Every row gives one point. The points of each table are mixes of a few directions, plus a little noise. How many directions does each table use, and how many do they share? Where both have some left over, give the other angles between the two spaces (their principal angles), to ten degrees, smallest first.
In the rows, zero is written as 128.

First (7 x 3)
[[109 214  98]
 [121 135 135]
 [118 163 121]
 [119 122 150]
 [145  80 134]
 [147  80 130]
 [139 102 127]]
Second (5 x 3)
[[132  79 158]
 [149  92 116]
 [130 116 133]
 [127 153 111]
 [101 199 123]]
Directions: first 2, second 2, shared 2

First (8 x 6)
[[124 148 122 109  87 189]
 [ 86  92 179 185 144  55]
 [154 111  52 139 162 115]
 [115 178 135 105 122 148]
 [113 133 130 141 137 110]
 [150 118 139 111 124 137]
 [148  99 155 123 127 119]
 [135 145 113 112 121 152]]
Second (7 x 6)
[[189 163 166 148 115 118]
 [107 129 112  85 129 143]
 [180 175 145  90 150 115]
 [140 138 148 156 113 150]
 [103 126 125 146 140 167]
 [ 85  76 100 153 141  98]
 [ 92  87 101 118 110 104]]
Directions: first 4, second 4, shared 2; angles 60, 80

First (9 x 9)
[[148 127 126 133 146 122 103 140 130]
 [114 145 132  89 109 154 145 126 117]
 [ 90  95 138 159 104 118 178  87 136]
 [120 151 124 147 119 112 137 137 127]
 [160  81 140 128 163 133  89 111 137]
 [ 58 110 118 140  95 165 188 172 117]
 [113 141 186 192 115 123 136  78 118]
 [188 152  98  72 158 113  75 145 135]
 [162 149  92  92 144 111 100 156 135]]
Second (8 x 9)
[[134 132 164 154 111 127 146 103  85]
 [161 147 107 118 116 139 136 114  76]
 [180 128 132 117 153  79  93 175 112]
 [ 93 136  90  43 122 146 139 147 183]
 [102 127 128 101 123 134 137 132 157]
 [ 78 109 148 150 130 138 134 119 180]
 [108 115 152 136 135 116 124 137 157]
 [168 130 104 205 135 147 116  96  74]]
Directions: first 5, second 4, shared 2; angles 60, 90

First (9 x 12)
[[115 130 136 207 137  74 120 174 108  90 102 102]
 [137 146 124 136 101 122 134 120 126 121 122 123]
 [ 79  80 136 116 166 123 109 166 127 162 140 133]
 [136 138 141 119 145 152 145 147 127  97 129 121]
 [188 111 118 116 108 101 117 104 152 200 158 166]
 [109 124 137 116 135 141 135 154 125 122 131 120]
 [154 187 114 121  58 145 152  82 126 100 114 117]
 [117 140 119 126 194 177 120  58 118  57  97 123]
 [116  96 127  95 108 117 119 148 141 203 158 147]]
Second (9 x 12)
[[172 147 140 194 125 106 100  82 116  96 125 147]
 [144 145 137 110 137 154 157 152 130  96 128 116]
 [206 117 144 149 207 134 122 114 139  99 140 155]
 [119 122 141 127 141 145 111 111 122 122 138 142]
 [ 65 115  85 103  93 109 123 105 130 176 105 111]
 [ 95  97 109 132 132  84 128 174 134 170 118 112]
 [107 122 103  53  51 122 162 169 151 216 145 118]
 [110 136 162 142 128 154 115 136 110  95 142 135]
 [132 150 131 143 139 142 133 111 119  81 112 118]]
Directions: first 5, second 6, shared 5

First (8 x 18)
[[177 115 112 138 128 126  98 134  75  89 125 108 146 144 141 168 108 141]
 [ 55 162 127 112 130 145 153 126 180 183 139 146 116 110 114  93 167 126]
 [174 101 158 140 140 119 115 114 104 108 129 128 118 137 124 124  89 124]
 [114 100 148 124 101  92 180 133 193 122 100 144 113 113 131 100 133  91]
 [105 175 103 123 154 173  88 124  89 160 160 120 140 134 120 142 145 165]
 [105 127 144 124 126 122 150 124 163 146 126 141 114 118 121 102 135 115]
 [ 97 148  96 119 115 134 135 143 140 135 124 123 142 123 136 142 159 133]
 [196  95 136 143 130 114 105 126  81  81 121 114 134 145 138 155  88 129]]
Second (8 x 18)
[[121 142  99 115 122 125 125 147 106 131 137 101 141 118 109 115 133 105]
 [113 152 137 126 115 129 132 137 105 139 124  98 143 141  89 121 132 114]
 [118 170 160  82 112 102 130 134 143 167  98 127 140 171  99 121 159 127]
 [162  21 117 160 166 127 142  88 206  98 136 174  86  71 249 177  89 131]
 [127 126 157 169 129 154 128 113 112 108 133 141 122 138 118 134 111 160]
 [129 147 104 100 124 116 120 144 122 138 129 124 134 128 120 111 146 119]
 [123 110 145 154 131 138 138 115 129 121 129 118 125 124 130 144 111 124]
 [130 157 106 118 125 133 111 145 101 122 137 138 132 133 109 102 142 145]]
Directions: first 3, second 4, shared 0; angles 50, 60, 70

First (10 x 24)
[[128 121 158 134 158 174 126 137 189 117 108 132 163 101 144 133 103 155
  118 138  92 189 133 153]
 [149  79 168 115 133 142 182 163 111 133 144  63 136 153 119  91 133 125
  141  63 104 138  58 137]
 [124 141  92 123 116  98  94 109 105 120 132 161 115 143 111 141 136 114
  141 169 169  94 153 105]
 [132 142 114 134 110  95 135 144 105 147 138  96 100 126 113 112 146 103
  101  92 111  64 127 111]
 [ 90 192  88 148  97 106 111  85 116 142 120 188  92  95 168 167 138 133
  104 151 151 117 188 131]
 [137  86 164 121 138 154 178 163 143 124 139  87 146 135 133 102 127 142
  134  73  95 172  72 147]
 [130 115 116 131 158 138 102 170 212  97 122 143 162 106 105 124 115 142
  110 149  89 159 143 125]
 [130 180 146 139 113 133 103  49  50 172 103 123  98 131 152 151 121 109
  132 162 169  70 164 127]
 [124 151 106 127 110 104 106  95  86 135 128 148 108 140 126 142 136 112
  137 156 167  89 151 113]
 [133  73 128 107 145 139 143 164 162  89 146 141 161 151 111 116 128 147
  160 129 131 189  88 132]]
Second (10 x 24)
[[137  84 146 107 134 146 147 127 110 111 139 128 147 165 125 121 126 138
  175 132 158 169  85 135]
 [129 122 130 125 129 130 131 128 126 126 129 128 130 133 128 127 128 129
  134 129 132 133 123 129]
 [147  43 164  87 141 163 165 125  92  94 148 128 166 200 122 113 123 148
  220 136 186 209  45 141]
 [120 165 113 146 122 113 112 129 143 143 119 128 112  97 131 134 130 119
   89 125 103  94 164 122]
 [115 187 103 157 119 104 102 130 153 152 114 128 102  78 132 138 131 114
   65 123  88  73 185 119]
 [131 116 133 122 130 133 133 128 123 123 131 128 133 139 127 126 127 131
  141 129 137 140 116 130]
 [146  46 162  89 140 161 163 125  94  95 148 128 164 197 122 114 123 148
  215 135 184 205  48 140]
 [122 157 116 142 124 116 115 129 140 140 121 128 115 103 130 133 130 121
   97 125 108 101 156 124]
 [111 206  96 165 117  96  94 131 161 159 109 128  93  62 134 142 132 109
   44 121  75  54 204 116]
 [122 154 117 141 124 117 116 129 139 138 122 128 116 106 130 132 130 122
  100 126 110 103 153 124]]
Directions: first 5, second 1, shared 1

First (11 x 32)
[[115  91 102  92 142 116 137  78 119 124 120 156 120 123 103  90 121 117
  149 104 146 162 179 139 108 153 156 126 141 167 147  92]
 [121 117 128 125 118 142 137 141 141 131 131 147 119 125 128 125 133 123
  114 141 116 121 109 140 131 132 129 128 112 127 127 151]
 [133 163 141 154 124 121 121 148 123 137 132 114 146 128 145 160 113 141
  119 149 136 111 101 102 136  98  95 133 131 114 121 151]
 [104 108 120 122 124 150 150 131 135 129 135 169 126 135 108 100 131 103
  112 145 117 135 115 152 116 148 115 145 113 163 141 150]
 [130 121 126 135 108 121 127 148 140 140 129 133 114 111 155 156 118 153
  118 136 132 113 117 115 141  99 123 110 110 100 121 149]
 [151 116 136 126 116 138 118 151 149 126 126 112 106 119 142 140 150 142
  122 118 103 110 116 140 147 128 158 111 107  83 109 133]
 [113  85 116 127 113 153 137 150 145 115 132 134  91 139 131 106 160 120
  115 114  97 128 133 175 130 154 135 114  99 119 131 124]
 [ 62 141 110 151 119 120 148 134 104 135 136 144 134 146 163 152  92 129
  118 153 170 136 127 107 119 104  60 119 143 155 158 143]
 [204 142 147 119 156 109 102  94 124 122 119 100 161 116  74  94 144 124
  156  98 107 139 153 126 117 141 164 162 141 137 107  92]
 [111 146 145  93 135 156 128 130 141 126 122 123 109 132 149 155 139 114
  126 139 134 109  93 126 156 154 191 105 146  91 120 137]
 [164 178 136 164 152  81 102 103  88 125 125  78 182 135 111 129 108 142
  158 111 150 145 164  89 107  99  80 156 164 150 126  88]]
Second (9 x 32)
[[127 126 129 127 140 138 108 133 134 124 123 137 129 130 136 125 128 130
  131 127 125 132 120 143 121 133 119 135 119 133 146 113]
 [ 95 103 109 134 112 128 131 124 133 106 134 104 137 163  99 133 181 119
  131 128 120 125 168 142 110 174 107 136 117 158  95 167]
 [122 123 125 129 133 135 115 131 132 122 126 130 130 135 128 127 137 127
  131 127 124 130 129 141 120 139 118 135 120 136 135 124]
 [132 130 131 126 137 134 116 132 131 129 124 137 128 125 137 125 121 130
  129 128 126 131 118 135 126 125 125 131 124 127 144 113]
 [205 190 165 116 115  88 196 116  96 191 134 149 105  43 162 127  10 142
  108 133 160 118  72  40 193   7 209  82 187  42 126 101]
 [129 129 129 128 129 128 128 128 128 129 128 129 128 126 130 128 125 129
  127 128 128 128 126 127 129 126 129 128 128 127 130 126]
 [118 120 123 130 129 133 119 130 132 120 127 125 131 139 123 128 143 127
  131 127 124 129 135 139 120 143 118 134 121 139 128 132]
 [111 113 121 130 140 144  99 134 139 112 123 129 133 147 127 126 153 126
  134 126 119 133 134 158 109 157 104 144 109 150 143 122]
 [112 117 119 132 116 124 138 124 128 119 133 113 132 144 111 132 153 123
  128 129 126 125 151 127 123 147 122 128 127 140 104 154]]
Directions: first 6, second 2, shared 0; angles 40, 90

First (9 x 32)
[[150  92 172 148 115  65 134 154 125 163 106 145 101 144  88 167  92  83
  130 111 188 153  90 139  88 155 111 135 114 111  98 116]
 [132 123 131 132 130 128 129 127 127 132 125 131 126 131 127 127 124 129
  133 128 126 130 125 131 127 133 128 129 123 124 123 125]
 [151 138 132 156  79  80 146 107 143 141 188 105  95 159 148 160 106 102
  142 114 201 122 130 100  87 158 141 207 173 103 112 146]
 [107 135 109 105 159 183 112 128 118 107  96 138 166 110 129  89 154 161
  116 145  55 116 149 147 169  99 124  81 106 149 155 120]
 [139 106 153 137 126 101 128 143 123 148 107 144 122 140 103 140 110 108
  127 124 147 139 113 141 112 140 115 125 112 123 114 121]
 [120 142 138 111 103 109 105 156 113 132 105 154 179 154  78 113 126  87
   47 143 141  92 175 165 115  93  82 108 132 152 200 131]
 [113 115 145 105 152 130 109 169 113 129  72 157 151 107  83 121 134 112
   89 131 110 137 118 158 141  99  99  55  94 151 150 112]
 [127 148  87 135 138 187 140  69 139 105 167 100 129 129 193  98 149 191
  177 139  69 112 152 104 157 140 168 171 144 115 115 138]
 [114 154  85 125 142 168 149  96 148  96 185  80  83  79 202 140 156 176
  191 115 116 149 102  69 153 134 185 140 154 121  86 140]]
Second (9 x 32)
[[139 106 133 130 136 102 123 152 118 147 105 150 125 121 103 149 107 110
  118 116 129 134 136 153 121 132 107 125 116 120 111 130]
 [ 91 147 146 121  92 167 136  83 123 131 161  89 112 142 133  80 155 148
  111 118 119 105  94  88 168 103 166 114 133 138 136 113]
 [110  98 151 136  98 159 128  84 119 157 127 100 111 152 110  80 133 146
  115 123  98  98 115 122 165 111 136 125  89 108 110 101]
 [ 80 160 174  92  92  89 132 160  88 162 147 139  90  98  77 145 128  89
   41  49 163 129  63 102 170  88 155  69 171 173 121 133]
 [131 123 121 135 126 152 130 103 139 120 132 112 133 143 144 106 137 145
  147 147 113 119 136 123 131 132 133 142 115 117 131 121]
 [205 113  59 155 204 115 119 164 172  75  93 165 183 125 182 181 105 134
  222 203 126 164 215 180  39 190  74 188 116  97 145 154]
 [112 147 144 110 120  96 129 159 109 140 134 143 114 106 104 152 125 101
   89  89 152 137 102 121 136 114 135 101 155 153 127 137]
 [125 108 131 139 117 158 128  94 131 136 128 108 126 149 130  95 133 147
  139 143 105 110 132 126 144 125 131 139 100 110 122 112]
 [160 150  89 130 167 117 127 157 151  86 127 145 156 116 169 165 126 129
  170 160 145 154 159 137  80 156 116 150 153 133 151 152]]
Directions: first 4, second 3, shared 0; angles 30, 30, 80

First (9 x 32)
[[ 60 150 119 170 126 188  79 140 154  94 131 127  98  84 102 103 140 172
  114 132 103 106 193 145 127 130 143 114 115 159 188 136]
 [164 116 100  45 118  87 221 147 133 170 120 118 120 171 167 170  68  88
  187 153 184 175  90 147 111 145  67 149  96 119  94  95]
 [115 141 135 159 141 155  82 121 130 117 124 125 134 100 106 102 149 153
  103 114 102 109 158 125 135 133 147 117 145 129 150 142]
 [204 113 147 107 145  78 144 103  94 160 117 125 178 154 138 132 131  98
  122 107 135 138  79 102 138 129 130 136 163  88  73 131]
 [ 82 137 130 164 122 162  91 132 140 101 136 134 110 104 112 112 146 154
  112 129 106 109 161 133 129 120 149 119 123 148 164 138]
 [150 114 100  52 109  90 224 151 135 162 127 124 110 174 169 176  73  89
  190 160 185 174  88 147 109 139  72 149  89 126  99  95]
 [ 96 127 125 139 113 137 126 136 137 110 139 135 107 127 129 133 133 135
  131 139 128 124 133 133 123 116 133 126 112 143 143 129]
 [ 93 117 143 169 108 134 101 127 127  96 148 150 113 127 123 129 163 138
  108 129 110 107 122 118 129 100 162 121 124 141 134 141]
 [185 134 154 146 167 118  82  95  99 147 108 116 183 112 106  93 152 132
   89  88 101 112 127 101 149 140 149 121 186  94 107 146]]
Second (10 x 32)
[[115  65 136 127 130 164 123  88  95 157 106  67 118 114 116 114 149 117
  152 108 141  98  96 167 170 153 168 131 139 151  66 182]
 [156 147 119 146 108 139 138 115 122 151 142 133 135  97 122 135 156 112
  128 135 154  99 136 127 143 130 120 107 110 150 109 120]
 [ 97  62 181 117 161 120 101 140 117  73 104  83 115 114 135 124 151 119
  133 126 124 114 118 169 146 104 184 107 165 156  95 160]
 [198 146 147 133 116 139 150 110 117 153 130 131 155  73 145 119 159 111
  138 146 174  98 133 143 135 138 123 102 127 141 109 114]
 [118 115 143  87 163 111 133 142 143 110  95 132 135 177 153 102  61 163
  138 122  95 197 109 128  84 143 118 180 163  64 184 128]
 [117 163 147 120 147  78 116 187 165  62 136 179 130 151 144 142 104 142
  102 148  98 168 159 103  83  86 110 123 139 108 193  82]
 [ 34 116  94 141 129 117  92 153 138  97 142 128  88 182  93 157 117 134
  105 108  79 140 132 104 137 104 137 135 111 141 132 141]
 [178 189 123 156  98 119 138 138 136 132 164 170 144  84 129 147 165 109
  110 154 157  94 164 108 127 109 102  86  99 153 132  83]
 [144 115 109  97 135 152 157  92 118 186  96 110 139 161 139  92  72 155
  156 110 122 171  91 133 112 185 111 193 144  68 148 151]
 [121 163  81 159  92 142 130 118 127 162 160 147 120 126 100 149 146 116
  116 125 134 103 143 100 146 128 106 116  86 149 114 119]]
Directions: first 3, second 4, shared 0; angles 40, 70, 90

First (11 x 32)
[[205 103 153 118 142 195 158  85 167 131 139 122 105 158 118  79  57 121
  162 103 156 175 109 150 128 146 134 164 117  44 135 125]
 [161 121 139 133 158 140 156 137 133 143 128 126 126 117 131 112  96 113
   99 127 120 113 101 117 115 163 137 159 113 103 116 114]
 [ 94 127 109 111 105 101 127 123 132 103 136 125 148 121 133 142 164 152
  161 101 119 136 152 150 127 114 135  66 138 174 120 159]
 [197  93 188 163  34 130 124 174 123  49 118  43 189  58 135 138  13 154
   94 103 117 120  79 109  97 223 146  81 130  73 197 112]
 [166  81 119 101 137 143 160 135 116 100 144 128 139  86  80 120  22 142
  180 114 142 127 135 137  98 116 143 125 139 132 107 145]
 [124 143 111 132 127 162 137 122 154 147 135 149 113 164 129 125 145 124
  146 140 158 135 143 134 152 109 128 149 130 130 120 136]
 [ 84 123 141  95 147  44  84  97  75 112 111 116 127 108 126 134 179 131
  122 109  71 148 134 134 104 101 102  82 132 146 136 124]
 [ 94 167 106 147 144 131 137 140 156 170 128 154 120 161 163 137 211 116
   99 143 130 105 131 123 154 133 133 144 116 156 108 129]
 [101 162 115 159 127 131 132 157 142 158 123 142 130 140 156 146 181 116
   84 155 129  92 123 109 148 143 132 149 121 152 120 119]
 [ 95 151 108 134 130 134 108 125 122 151 125 155 107 157 123 137 166 120
  135 160 150 125 151 122 151  84 113 153 139 147 127 124]
 [ 84 138 117 114 153  91  91 115  91 144 117 148 107 139 118 136 175 119
  130 150 117 130 148 123 132  76 103 134 136 151 124 118]]
Second (10 x 32)
[[ 98 143 113 174  85 164 175 134 186  73  92 119 151 156 161 158  98 111
  103 164 177 125 168 144 152 154 171 140 132 167 118 160]
 [113 129 127 139 120 131 138 122 137 106 109 124 132 136 135 138 114 118
  116 145 141 131 145 133 132 130 138 136 131 140 127 135]
 [ 92 106 153 107 168  69  88  76  62  89  73 118 103 122 105 132  97  92
  105 162 105 161 154 130 105  81 101 153 139 121 140 106]
 [130 134 121 139 114 145 143 139 149 127 133 129 136 133 137 131 130 132
  129 128 139 121 129 129 136 141 140 125 127 134 124 137]
 [121 108 150  94 173  77  81  94  62 131 112 127 102 111  99 116 124 114
  126 130  91 149 124 121 102  88  92 137 132 106 139  99]
 [177 134 121 109 130 144 123 163 134 198 194 142 129 111 121 104 173 167
  163  75 109 105  79 115 129 143 116 101 117 105 126 121]
 [142 119 137 104 152 107 102 123  96 155 143 132 115 113 111 113 142 135
  140 112 102 130 109 120 114 113 106 123 127 109 134 111]
 [ 93 129 128 151 116 129 142 111 140  75  82 118 133 145 141 149  96 102
  102 167 152 140 165 139 134 127 145 146 136 150 126 141]
 [104 145 112 171  85 168 174 138 186  83 102 120 152 153 159 155 104 116
  108 158 175 122 162 142 151 157 168 137 131 163 118 160]
 [210 133 118  91 137 146 114 181 128 246 238 151 127  98 111  85 204 192
  187  39  89  93  45 106 123 148 102  83 110  86 127 111]]
Directions: first 6, second 2, shared 1; angles 70
